Rows are points. Any point is a mix of the corners, with weights that add up to 1. It lies inside the corners' shape when no weight is negative. Say inside or outside, and name the corners with a negative weight.

Corners:
(1): [3.9 1.2]
(2): [-6.6  3.7]
(3): [-0.8 -2.0]
Points:
[-3.4 -0.2] => outside (1)
[-1.3 -0.5] => inside
[ 2.4 -2.0] => outside (2)
[-4.0  4.0] => outside (3)
[-3.5  2.5] => inside
[-0.9 -1.5] => inside
[-8.2  3.3] => outside (1)
[-5.3  1.7] => outside (1)

Corners:
(1): [-7.3 -1.6 -6.2  0.8 -7.0  3.5 -5.4  6.8]
(2): [ 1.7 -0.4 -3.7 10.2  0.0  1.9  0.9  0.6]
(3): [ 1.8  0.4 -4.1 -0.6 -2.4  2.9  2.1 -0.2]
(4): [  0.5   3.9  -3.3  -6.7  -1.1 -11.6   2.8  -1.8]
(5): [ 3.6  7.3 -3.3 -0.9  2.5  1.2 -1.4 -4.0]
(6): [ 5.7  5.7 -3.0 -0.4 -4.7  0.3  0.6  3.2]
(7): [-0.6 -2.2 -1.2  5.3  3.1  2.6  0.7  3.8]
(8): [ 2.9  2.3 -1.7 -1.4  3.7  3.6 -7.6 -2.9]
(9): [ 5.8  0.8  7.0 -1.6  3.9 -1.1  3.6  0.4]
Points:
[ 0.8  3.0 -3.4 -0.1 -1.4  1.3 -2.0  1.0] => inside
[ 3.7  2.7 -1.4 -0.1  1.0 -0.8  0.6 -0.9] => outside (1)
[ 2.7  2.4 -2.1 -0.7  1.6  2.2 -4.3 -1.2] => inside
[ 1.5  2.9 -1.8 -1.8  0.8  0.3 -1.4 -0.3] => outside (2)
